Each row is a point. The points of each table are mixes of a few directions, plus a little noise. How many directions does each table use, and how many do they share? Where both have some left over, give the other angles between the two spaces (their principal angles), to ten degrees, smallest first.
In the rows, 128 means zero.

First, 7 rows:
[[133 147 135]
 [113  71 108]
 [136 158 138]
 [123 107 121]
 [113  69 107]
 [139 172 143]
 [139 171 143]]
Second (6 x 3):
[[145 135 120]
 [109 110 131]
 [105  76 116]
 [163 172 128]
 [107  95 125]
 [139 180 148]]
Directions: first 1, second 2, shared 1

First (10 x 8):
[[109 115 129  91 130 124 129 142]
 [144 139 127 158 127 131 128 117]
 [115 119 129 103 129 126 128 137]
 [150 143 127 169 126 132 127 112]
 [153 145 126 175 125 133 127 110]
 [155 147 126 179 125 133 127 108]
 [ 64  85 132   7 134 117 130 174]
 [119 122 129 111 129 126 128 134]
 [135 133 128 142 127 129 128 123]
 [136 133 127 143 127 130 128 122]]
Second, 10 rows:
[[136 130 112 143 134 137 130 106]
 [109 133 159  74 134  97 120 152]
 [143 147 145 148 126 117 123 128]
 [147 121 114 190 105 157 136 134]
 [115 128 150  96 126 110 124 152]
 [113 103 116 118 117 145 135 148]
 [140 128 110 156 129 143 132 108]
 [161 151 111 185 138 137 128  80]
 [115 107 110 115 125 144 134 134]
 [102 133 153  53 146  93 119 139]]
Directions: first 1, second 3, shared 1

First, 9 rows:
[[117 138 160 154 143 158 168 157 164 117 180 163]
 [138 109 122 114  94 107 129  76 104 155  70 128]
 [107 115 140 172 188 134 136 165 123 120 191 175]
 [145 113 124 125 115 142 123 132 142 154 105 106]
 [139 107 107 120 126 112 106 129 122 141 101 104]
 [126 152 118 101 108 109 112  95 100 112 105 113]
 [110 175 159 152 162 181 145 167 146  99 209 153]
 [134 109 110 105 103  83 133 125 147 116  96 109]
 [138 135 113 109 112 126 101 106 105 138  95 100]]
Second:
[[148 153 152 110 119 106 175 156 131  75 168 164]
 [132 104 108 134 132 132  89  98  93 173  85 111]
 [113 143 146 134 138  99 159 115 101  92 160 185]
 [123 118 119 133 131 135 109 117 124 149 111 114]
 [104 108 113 148 143 128  96  84  93 164 100 130]
 [ 77 133 138 155 153 106 140  87  97 113 151 184]
 [136 124 118 124 119 154 113 151 170 145 117  82]
 [181 112 110 104 105 150 100 155 140 162  87  67]
 [108 145 141 133 132 128 152 142 159  99 162 143]
 [159 140 134 107 109 141 145 175 173 110 141 100]]
Directions: first 5, second 3, shared 2; angles 70

First (9 x 18):
[[123 118 146  90 142 129 122 118 123 129 132 148 134 124 126 110 138 113]
 [121 176 143  92 174 102 146 118 136  91 129 132 131  91 137 146 118 118]
 [144 180 204  79 160  71 130  78  78 104 118 142 133 124 152 110 127 103]
 [142 121 100 190  84 132 126 141 123 148 118  98 117 156 123 143 121 151]
 [ 98 107 105 167 145 176 135 165 180 112 152 141 134 101 143 129 117 137]
 [108 133  95 181 140 156 144 163 175 106 142 120 128 101 141 152 108 146]
 [114 105  71 114 126 154 132 156 166 137 132 122 125 114  98 150 135 136]
 [160  88 113  87  67 112 101 105  78 190 103 113 118 186  80 114 161 125]
 [141 124 174 154 112 120 116 108  93 137 126 136 130 155 152  97 127 124]]
Second, 10 rows:
[[137 134 103  99 142 129 113 126 140 218 111 139 126 143 117 101 170 135]
 [104 141 135 112  94 112 137 130 136 179 123 125 120 140 150  80 133 123]
 [153 125 146 117  86 143 138 144 104 137 145 136 124 148 144 130 161 106]
 [ 97 108 122 108 136 110 116 119 123 154 120 105 136 142 117  86  97 141]
 [ 98 116 145 189 146 102 151 108 135  33 159  86  93  89 129 145  58 107]
 [136 154 139 133 155 130 132 146 119 166 140 122 140 141 161 109 136 136]
 [170 123 146 140 119 149 139 144  99 107 160 129 120 137 139 159 156 103]
 [141 134 106 104 121 131 119 123 144 202 113 146 115 136 115 115 178 123]
 [135 143 121 145 129 150 122 127 151  23  95 171 160  91 113 204 112 155]
 [110 101 117 132 152 125 112 113 129  63 113 121 146 114  95 151  79 150]]
Directions: first 4, second 6, shared 1; angles 50, 80, 90
